Each row is a point. Examples show where two turns around zero, p and q, send a point. Write where each new point lands after one turn and then the other. Backwards means that the second turn is done in reverse. Each puzzle has new turns, and all numbers are rounded.

Turn p:
[ 9 31] => [ -1 -32]
[-18  17] => [ 22 -12]
[-16 -39] => [ 6 42]
[25 -9] => [-26   3]
Turn q:
[-19   2] => [ 10 -17]
[ -3 -15] => [14  6]
[60 -7] => [-29  53]
[-20   0] => [ 12 -16]
[-17  18] => [ -5 -24]
Where do these land?
p, then q backwards: [ -9 -40] => [ 34 -23]
p, then q: [-9  9] => [-1 13]
q, then p: [17 31] => [33 13]

Turn p:
[ -1 -30 -14] => [26 -6 19]
[-10  19  27] => [-13  -1 -32]
[ 23 -22 -27] => [ 8 -8 40]
[32  5 14] => [-24 -25   5]
[-43  27   0] => [  3  40 -32]
Turn q:
[20 31 19] => [-35  -3  23]
[-4 18 -3] => [ -4 -15  11]
[  6 -35 -40] => [ 17  -5 -50]
[-22 -15  24] => [22 23 17]
Where do these land?
p, then q: [-2 28  7] => [ 17 -23   7]
q, then p: [-17 -10 -71] => [ 26 -15  67]
q, then p: [ 4 16 20] => [  2  -2 -26]
q, then p: [-10  -8  30] => [-27  -4 -18]
q, then p: [18  2 16] => [  0  16 -18]
q, then p: [  7 -28  -2] => [-16  18  15]

Turn p:
[ -9 -34  27   5] => [ 17   6   0 -41]
[ 35  22   3 -35] => [ 10 -40  22  27]
[-15   3  23  18] => [20 25 -2 -6]
[ -8 -17 -12  33] => [-22  28   0 -17]
[ -2  26 -41 -21] => [-26 -19 -19  38]
Turn q:
[16  5 63 -9] => [-29 -11  43  39]
[ 19   1 -36  -5] => [ 34   3   0 -22]
[ 3 21  3  4] => [ 4 17  4 12]
[-63   0   8   5] => [-49  16 -38  -4]
[ 15  -6 -16  18] => [ 25  -9 -11   3]
[ 10 -21 -22 -13] => [ 14 -16   1 -27]
Where do these land?
q, then p backwards: [-42   4  17 -36] => [  7 -29 -37  33]
p, then q: [27 16 14  0] => [ -6 -16   9  29]
q, then p backwards: [ -1  13 -33 -30] => [ -7 -29  27  24]
q, then p: [  6 -25  10  15] => [-16   4   0 -27]
q, then p: [10 -8 -8 51] => [-46  10  24  -7]

Turn p:
[-27   8 -16  25 -24   5] => [-22  15  21  18  22 -19]
[-24  20  25   0 -24  -4] => [-2 11 -1  9 42 16]
[21 -7 -5 27 24  6] => [-14 -26  17  -7 -25   1]
[14  7 10 -6 -1 19] => [14 -3  7 11 -7 18]
[ -2  -9  -5  -9  15 -20] => [  1  -4 -16 -20  -3 -12]
[ -5   5 -26   7   1 -14] => [ -7  10  11 -15  -1 -22]
[  3   2 -16 -24 -25 -21] => [  6  40 -12 -12   0  -4]
[  8   0  11 -29  11  17] => [ 32  -7 -12   7  -8  11]
[ 12 -27  22   9  23  13] => [ -8 -35 -15  10 -19  12]
Turn q:
[-12  -5   9   2   5  18] => [  8   0 -11  -1   8 -19]
[76  9  5 -1  1  2] => [-27  13  46  -3  46  27]
[  8  -2  -5 -24  12   0] => [  1 -16  22   4   0  -6]
[-20   5   4  16   9 -14] => [ 19  -2 -18  -8 -10  11]
[-17  13   5  -8 -12  -1] => [ -8 -15 -18   7  -7  -1]
[-26 -20   6   4 -11  -7] => [  0   4 -18 -16 -23 -14]
[ -9   0 -26  10  -3   3] => [  8  16  -2  18 -14   1]
Where do these land?
q, then p backwards: [ -2  15 -16   9   6   1] => [  2   1   9 -11 -10  17]
q, then p: [-14 -12 -19 -44  16  -1] => [-38  10 -28   0   1  24]
p, then q: [-6 10 36  8  8 24] => [ 18  26   6 -14  17 -24]
p, then q: [ -9 -10 -11   8  20  -5] => [ -4  -3   6 -14 -23   1]
q, then p: [ 20  -2 -10  10  11  -6] => [ 12 -12   8   5   4  19]
p, then q: [  4 -16  -7   0 -43   6] => [  8   5 -34  24   6  20]
q, then p: [-13   8   2  -8 -35 -16] => [ -8  18   0  23  13 -27]
p, then q: [19  7 25 17 17 -4] => [ -5   2   2  -4   2 -40]

Turn p:
[  7  25 -13  24  -8  -6  18 -20] => [ -5  18 -35   2  -3 -15  21   0]
[ -1  26  -1 -13   8 -18 -24 -16] => [ 19  -9  -3 -23  22 -21  10  -6]
[ 10  -6  -3 -16 -25  19   3   9] => [-28   9  13   0  11  15  -2  -8]
[-25   9  18 -17 -14  13  -5  12] => [-20  -4  30 -15  -2 -13  -3  13]
[ 13 -19 -18  14  17  19  19  11] => [ -2   1 -14  10 -25  35   0  -5]
[ 12  22  18  -6  20 -13  17   3] => [ -1 -30  -8   8  -6 -17  19 -10]
[ -1 -19  23   9  -3  -7 -20  20] => [  2 -10  11   8  -2  -7 -39   0]
[-22 -22 -11 -12  19 -10 -12  27] => [ 17 -22  14  -5   1  23 -17  27]
[  4  -2  -9  -8   7 -10  10 -12] => [11  0 -3  9  7  5 17  0]
[ -4  -6  -7   6 -11   0  -2 -17] => [ 5 22 -1  2  5 -2  1  2]
[  6  -8   2  19  -9  14  -3 -17] => [  1  27  -4   3 -10  -3  -7 -12]
Turn q:
[  1  -5   8  11 -12  13   5   3] => [ -3   1  -3  -2  11 -11  -2 -17]
[-38   4  -2   7  76 -11  -8  18] => [-17  17  61  13 -45  32 -16   5]
[-16  -7   5   7 -13  10 -11  14] => [-14  -4   7 -14  -4 -17   5 -13]
[ 12  -1   1 -25 -16   8  14  -2] => [  5 -18 -14   1  19  -8 -12  13]
[  4  -3 -14   7 -12  -1  15   1] => [ 20  -8  -6   0   0  -5   0 -11]
[ 10  10 -12   1 -17   5 -11   5] => [  7  -6  -2  -1   9 -13  22   3]
[-12   8  -2  -2  -8   9   7 -34] => [-10 -10 -26  25  -8   0   0  -5]
[ 15   9   7 -10   6   7  -4  14] => [-1  4 14  1 19 -3  0 14]
[ 11   3   7   7   3  -3  13 -36] => [  2  11 -28  22   4  17  -5  -6]
[ -1   2   7   2 -16 -21  -6  17] => [  7  12  -2 -22  -6 -17   3   9]
[ 12 -20  -5  -3  10 -16 -14   0] => [  4   3   1 -20  -1  25   7   7]
Where do these land?
q, then p: [-12  13  21   7  -4 -13 -19 -10] => [-15  -1  -9 -12   7 -10  12  27]
q, then p: [  3  -6 -29  -1   9 -16  -3 -14] => [-24  15   0   9  -5  19  -2 -14]
q, then p: [ 11 -10  17  24  17   3  26  21] => [ 16  -4   3 -19   2 -27   5 -33]
q, then p: [ 11   9  15 -14  -6  -3 -14 -12] => [ -3 -14  -8 -11  -8  12   3  20]
q, then p: [ -3  12 -43 -22  -6  -7   8   4] => [-13  -1  -5  35   4  21 -26 -10]
p, then q: [ -6   3 -40  -3  -6   7   0  -6] => [  4 -20  23  23  11  -9  -7   9]
p, then q: [  0 -30  17   4   3  16  25  10] => [-15  12 -12  -4   3 -26  10 -30]
p, then q: [  5 -25  17  24   1 -10   4  32] => [-13   3   3 -25  -6  -4  36 -22]
p, then q: [-13  10   6 -15  10   4 -15  -8] => [ -2   4  -8  -7  11   6 -18  18]
q, then p backwards: [  7   8   2  -2  -1  14 -16  -5] => [  2   7  -3 -13 -12  -5  15  -1]
p, then q: [ -3  15  17  -2 -17   6   2 -13] => [  3  14  -9   4 -21  -4 -11  12]

Turn p:
[ 12 -20  10  20 -21  16 -12  -7] => [  0  13  19   7  18  26 -18   0]
[-40   3  40   7   2  -5   8  15] => [ 25  40   6   1 -17 -29  -7  13]
[-39  23  12  16 -14  30 -17  -9] => [ 29  19   1  15 -13  18   3  45]
[ 42  23  11  -1 -41 -13  -4 -27] => [ 12  -3 -38 -18  27  38 -25 -16]
[-18   0 -62  11 -27 -30  16   8] => [ 12 -24  -8   9  53 -19  47   4]
[ 37  13  12 -32  49  -6 -25  25] => [-29 -39  -6 -16 -41 -22 -39  -9]
[-2 -5 14 -9 -1 10 41 46] => [ 25   4  33 -36 -12 -25   9 -19]
[ 27  -6  -5   2  36 -10   3 -25] => [-49  -1 -14  -7  -7   5   0 -11]
[-19 -31 -33 -15  15   7 -10 -25] => [-22  -9   6  45  -6   6  29  -8]
Turn q:
[  5  18 -25   5 -28  55  22  -2] => [-38 -54  10 -21 -15 -11   5   6]
[-44 -27   2 -37  38 -15 -18  11] => [ 13  46 -12  18 -23 -15  12 -50]
[19 24 41 -9 41 13 30 -4] => [ 32  -3   6 -14  25 -57  13  13]
[ 16 -31  -5 -29 -32  -8  -8   1] => [ -3 -10 -14   3  14  40  26 -22]
[-17  31  -6  16 -32 -19 -13  30] => [-37  13  -4  32  -7  10  -2  35]
[ 21 -21  35  23 -17 -21  16 -19] => [ 37 -21 -13  13  31  18 -18  14]
[ -4   2 -12  17  12   9 -41 -12] => [-12  18  34  -5  -3   9 -25 -12]
[  0  29  -2  -6 -26 -11  -6 -25] => [-31   2 -17  -9  27   4 -16   9]
[  3 -25 -27  20  44  -3  19  19] => [ 38   9  10 -17 -49  -1   5   6]
Where do these land?
p, then q backwards: [ -5  32 -14 -15   3 -30  -2  20] => [ -3   8  13  -6   4   9  48 -10]
p, then q: [ 17 -23 -23 -24  19 -22  35   0] => [ 13  -3 -47 -15   2  -5 -29 -21]
p, then q: [ 23  23 -19  -5 -13  -5 -19   3] => [ 13   1  15  -7 -21  17  12 -26]
q, then p: [ 37  -4  33  41 -36  -9   5 -23] => [-39 -15  54   5 -21  -9 -29   6]
p, then q: [  3  44  18  40  11 -23   7  -3] => [-29  39  -6  -6 -21  -6  41   3]
q, then p: [-32 -17  31   8 -30  -3 -11  39] => [-15  33  22 -13  38   9   7  36]
p, then q backwards: [-31 -17  -1  17   1  14  24  -9] => [ 12   6   2 -15  18 -10 -21  33]
p, then q: [ 24  11  -1 -33   7 -16 -19  -4] => [ -6   0   1  -7 -13  36 -16 -26]
p, then q: [-35 -22 -37 -29  33  -8 -21  -6] => [ 24 -20 -25  27 -26  22 -37  26]
q, then p: [-42 -14  22  -9 -21  51 -13  -5] => [-25  52 -10  40  25   6   3   6]
q, then p: [ 40 -15  -8   8  26  51  16 -13] => [ -1  13   0   8 -17   2 -27 -66]
